Each point is reached from the start by the listed moves, each made 0, 1 or 2 times, or once backwards (-1), plus a little noise. Say if it took an odd or an even number of moves. Then give how often each move was made.

Moves:
(1): [34  2 -1  5  1]
(2): [ -3  54  10   1 -13]
Start: [11 -8 -5  1 -7]
Points:
[  8  46   6   2 -20] => odd (0, 1)
[-26  45   7  -2 -22] => even (-1, 1)
[ 48 -60 -15   5   6] => even (1, -1)

Moves:
(1): [18  1  1  1 -2  0  0 -1  0  0  3 -1]
(2): [-1 17  4 -1  1  1  0 -1  1  0  2  0]
(3): [ 1 -5 22  1 -2  1  2  5  4 -1  2 -5]
(4): [-1  0  0 13 -3 -1  2  0  0 -1 -1 -2]
(5): [ 1 -2 -1  3 14  1  0  0  1  0  2 -1]
(6): [ 2 -1 -2  0 -1 21  3  5  0  3 -2 -1]
(7): [ 2  0 -1 -2  2 -1 17 -1  0  1 -1  0]
(8): [ 2  3 -3  1  2 -6  0 20 -2  0  0  3]
(9): [-2  0 -2  0 -2 -1  0  2 22  1 -1 -2]
Start: [-1 -2 -3  1  6 -4  1 -3  8  9 -2  5]
Points:
[-18 -20 -39  22  28  38 -10   7  30  15 -11   3] => even (-1, -1, -1, 1, 2, 2, -1, 0, 1)
[ 34  19 -20  22  12 -23  32 -36  27   7   5  -1] => even (2, 1, -1, 2, 1, -1, 2, -1, 1)
[ 21  31 -11 -13  43 -17  27 -41 -13   7   6   6] => even (1, 2, -1, -1, 2, -1, 2, -1, -1)
[  1 -13  12   5  28  24  21  -8  60  16   1  -9] => even (0, 0, 1, 0, 2, 1, 1, -1, 2)
[ -1  33  25  25   4 -31   4  15   9   3   2   2] => odd (0, 2, 1, 2, 0, -1, 0, 1, 0)
[  3  24  -3  22  14  42  44 -15  33  18  -5  -7] => odd (0, 2, 0, 2, 1, 2, 2, -1, 1)

Moves:
(1): [16  2  0 -3 -2 -6 -1  1  0  5  0 -1  3  0  1 -1 -3  0  2 -2  0  0  1 -1]
(2): [ 2 18  4 -1 -3  1  1  2  2  0 -1  2 -1  0 -2  6  2  0 -2  2  0  1 -3 -1]
(3): [ 0 -3 17 -1 -3 -1  4  2 -1  2  2  0 -3 -1  0  1 -3  2  1 -4  3 -1 -2 -2]
(4): [ 0 -1  3 14 -2 -2  0 -3  2  0  2  1  2  2 -2  3  2  4 -1  0  1 -2  2  0]
(5): [-1  2  1 -1 17 -3 -2 -4 -2  0 -3  0 -2 -4  1  1  0  1  2  0 -3  0  3 -2]
(6): [ 7  1 -2  1  2 22  2 -2  2 -4  2  0  2 -3  2 -3 -4 -1 -4 -4  3  2 -5  1]
(7): [ 1  2 -3  0  1 -2 18  0  0  2  4 -1  3  4  5  0  0  1 -3 -4 -2 -1 -2 -2]
(8): [ 1  0  0  3  1  1  0 13 -1  1  0 -2  1 -1  0  3 -2  1  1  0 -1 -1  1  0]
(9): [-2 -2  1  0  4  2 -1  2 18  3  3  0  3  1 -3  2 -3 -1 -1  1  3  3 -1  0]
(10): [-5  1  0  4  0  5 -1  0 -2 20  3 -1  2 -6 -1 -3  0  2 -2  0  0 -1  3 -2]
(11): [ 3  4  1 -5 -1 -2 -4  1 -1 -5 21 -4  0  0 -3 -2  1 -1  0  5  0 -2  3 -3]
(12): [ 2 -4  0  0 -1 -1  1  3 -1  0  3 17 -2 -3  0  1 -2  0 -2  4 -3  6 -1  0]
(13): [-1 -1  3 -4  2 -1 -3  0 -2  0 -1  0 17  2 -2 -1  3  0  1  2  2  3  1  1]
(14): [ 2  0 -1  0  4  2 -3  2 -3  4  0  2 -3 17  2 -1  1  2  3 -4 -4  2  0 -4]
(15): [ 0  1  3  3 -4  0 -4 -1  2 -1  3 -2  4  0 19 -3  2  3 -1  2  1  0  1 -1]
(16): [-2 -5 -3 -2  0  3 -3 -5 -1  3  3 -2  2  0  1 18  3 -1  1  1  0  0  1  4]
(17): [ 3 -2  1  0  2  0  0  3  3  1  1  1 -2 -2 -2 -1 18  3  0 -2  0  1 -2  0]
(18): [ 1  0 -3 -5  1  0  0  0  0 -2  0  0  0  1 -2  1 -1 15  1  2 -2 -1  0  1]
(19): [ 0 -1 -1  1 -1  2  4  1  0  2  1  0  1  0  1  0  0  1 14  1  2  2  1  0]
(20): [ 5 -4  5  2  4  2  4 -1 -2  1 -5 -5 -3  3 -2 -1  2 -2 -2 18 -6  2  2  0]
(21): [ 4  0  0  1  3 -3  2  1 -3 -1  3  3 -1  3  0 -1 -3 -1 -3  7 22 -2  3  0]
(22): [ 0 -1 -1  1 -1 -2  0 -1 -1 -1  1 -6 -1  0  1  1  1  2 -1 -1  2 13  1 -4]
(23): [ 0  0  3 -3 -3  6  2 -2  2 -4 -4  2  1  3  0  0  3  0 -1 -5 -3  1 19 -2]
(24): [ 0  0  1  1  2 -2  1 -1 -2  2  1  0 -2  1  1 -3 -1  0 -1  0  1  4  2 13]
Start: [ -4   1  -7   0  -5   4  -5  12   7  -2  -9  12 -11 -11   2  -4  -8   4
  -6   0  -2   1 -14  -1]
Points:
[ 18 -29  27  -5  10 -11  19 -11 -30  21 -31 -25 -36  39  60  19   4  49
   0   7  -5  25  42  10] => even (1, -1, 2, 0, 1, -1, 1, 0, -1, 0, -1, -1, -1, 2, 2, 2, 0, 2, 0, 2, 1, 2, 2, 2)
[ 30  14 -30  -9  13  23  12   9   2 -27  15  30   9   7  60  15  21  50
  26 -34 -45  -5  24  -8] => odd (1, 0, -1, 1, 2, 1, 2, 1, -1, -1, 1, 1, 0, 1, 2, 1, 1, 2, 2, -1, -1, -1, 2, 0)
[ 29 -27   3 -19  19 -31  37  48   3   7  -6  10  18  10   1 -24   3  23
 -27  44  21  40  17  -3] => even (1, -1, 0, -1, 0, -1, 2, 2, 1, 0, 0, 1, 2, 0, 0, -1, 1, 1, -1, 2, 2, 2, 1, 1)
[-13 -15 -41  -4  42  32  24  35  18  -7  -1  43 -25  -8   7   7 -21  -9
 -26 -33 -22  22  -4 -30] => odd (-1, -1, -1, -1, 2, 1, 2, 2, 1, 0, 0, 2, -1, 1, -1, 0, 0, -1, -1, -1, 0, 1, 1, -1)
[ 27  16  21  28 -22  19  33  36  31 -19  25  33 -18  -6 -26  23   8  -1
 -10  18   4  46 -27 -13] => odd (0, 2, 1, 2, -1, 1, 1, 1, 1, -1, 1, 2, 0, 0, -1, 0, 1, -1, 1, 1, 0, 2, 0, 0)
